Every row gives one point. The ring and each string are closed loops that go straight from each point to the next, and from the last back to the first. Before rounding, they use only three directions, however many columns there are. Count how often each string passes through the ring. Passing back the other way cancels.

Ring:
[[ 0.37  0.00  0.00 -0.46]
 [ 0.37  0.38 -0.16 -0.29]
 [ 0.17  0.60 -0.28 -0.01]
 [ 0.00  0.62 -0.29  0.13]
 [-0.30  0.54 -0.19  0.24]
 [-0.50  0.33  0.07  0.14]
 [-0.49  0.08  0.27 -0.06]
 [-0.35 -0.14  0.32 -0.24]
 [-0.07 -0.31  0.26 -0.40]
 [ 0.22 -0.24  0.13 -0.48]]
String, 21 rows:
[[ 0.40 -0.20 -0.36 -0.17]
 [ 0.12 -0.01 -0.12 -0.16]
 [ 0.11  0.28  0.15 -0.38]
 [ 0.07  0.24  0.13 -0.34]
 [ 0.11  0.18  0.15 -0.39]
 [ 0.34  0.03  0.22 -0.64]
 [ 0.60 -0.36  0.03 -0.69]
 [ 0.50 -0.34 -0.14 -0.46]
 [ 0.27 -0.17 -0.20 -0.22]
 [ 0.13  0.16 -0.02 -0.25]
 [ 0.10  0.04 -0.15 -0.12]
 [ 0.16  0.48  0.07 -0.33]
 [ 0.45  0.89 -0.01 -0.44]
 [ 0.51  0.75 -0.30 -0.23]
 [ 0.39  0.33 -0.49  0.00]
 [ 0.15  0.13 -0.30 -0.01]
 [ 0.09  0.35 -0.10 -0.14]
 [ 0.13  0.59  0.01 -0.25]
 [ 0.25  0.66 -0.02 -0.30]
 [ 0.45  0.66 -0.07 -0.40]
 [ 0.67  0.22 -0.31 -0.38]]
Times through: 3
String:
[[-0.42  0.56  0.30 -0.10]
 [-0.82  0.57  0.39  0.11]
 [-0.58  0.12  0.01  0.24]
 [-0.24  0.01 -0.14  0.12]
 [-0.16  0.22 -0.01 -0.04]
 [-0.35  0.60  0.10  0.03]
 [-0.43  0.79 -0.13  0.31]
 [-0.27  0.64 -0.45  0.47]
 [-0.06  0.19 -0.50  0.32]
 [-0.08  0.45 -0.09 -0.02]
 [-0.12  0.87  0.06 -0.08]
 [-0.10  0.55 -0.04 -0.04]
 [-0.06  0.10 -0.28  0.12]
 [-0.17  0.13 -0.44  0.34]
 [-0.50  0.46 -0.37  0.55]
 [-0.23  0.05 -0.22  0.18]
 [-0.15  0.21  0.01 -0.07]]
Times through: 2

Ring:
[[ 0.29 -0.04 -0.09 -0.29 -0.23  0.18]
 [ 0.24 -0.05 -0.17 -0.02 -0.48  0.10]
 [ 0.07 -0.16 -0.33  0.27 -0.56  0.04]
 [-0.21 -0.24 -0.53  0.63 -0.38 -0.01]
 [-0.39 -0.27 -0.61  0.73 -0.05  0.01]
 [-0.45 -0.40 -0.60  0.49  0.28  0.10]
 [-0.36 -0.54 -0.50  0.06  0.43  0.19]
 [-0.08 -0.47 -0.29 -0.37  0.34  0.26]
 [ 0.10 -0.29 -0.17 -0.44  0.16  0.25]]
String:
[[ 0.06 -0.53 -0.22 -0.54  0.10  0.27]
 [ 0.02 -0.30 -0.27 -0.14 -0.04  0.18]
 [ 0.22  0.05 -0.13 -0.14 -0.11  0.17]
 [ 0.49  0.25  0.05 -0.30 -0.37  0.17]
 [ 0.26  0.12 -0.13  0.01 -0.34  0.11]
 [ 0.03 -0.27 -0.31  0.04 -0.27  0.12]
 [ 0.08 -0.32 -0.31  0.07 -0.53  0.08]
 [ 0.08 -0.23 -0.36  0.36 -0.81  0.00]
 [-0.03 -0.07 -0.41  0.58 -0.57 -0.02]
 [-0.25 -0.34 -0.61  0.84 -0.69 -0.08]
 [-0.30 -0.42 -0.58  0.59 -0.31  0.01]
 [-0.14 -0.24 -0.41  0.27 -0.07  0.10]
 [-0.29 -0.08 -0.52  0.68  0.00  0.03]
 [-0.22 -0.32 -0.46  0.29  0.01  0.10]
 [-0.41 -0.65 -0.59  0.25  0.14  0.13]
 [-0.30 -0.51 -0.50  0.17  0.15  0.14]
 [-0.25 -0.23 -0.44  0.24  0.29  0.14]
 [-0.24 -0.32 -0.41  0.07  0.38  0.18]
 [-0.11 -0.25 -0.35  0.06  0.14  0.16]
 [-0.16 -0.67 -0.38 -0.30  0.19  0.23]
 [ 0.03 -0.56 -0.19 -0.72  0.38  0.33]]
Times through: 0
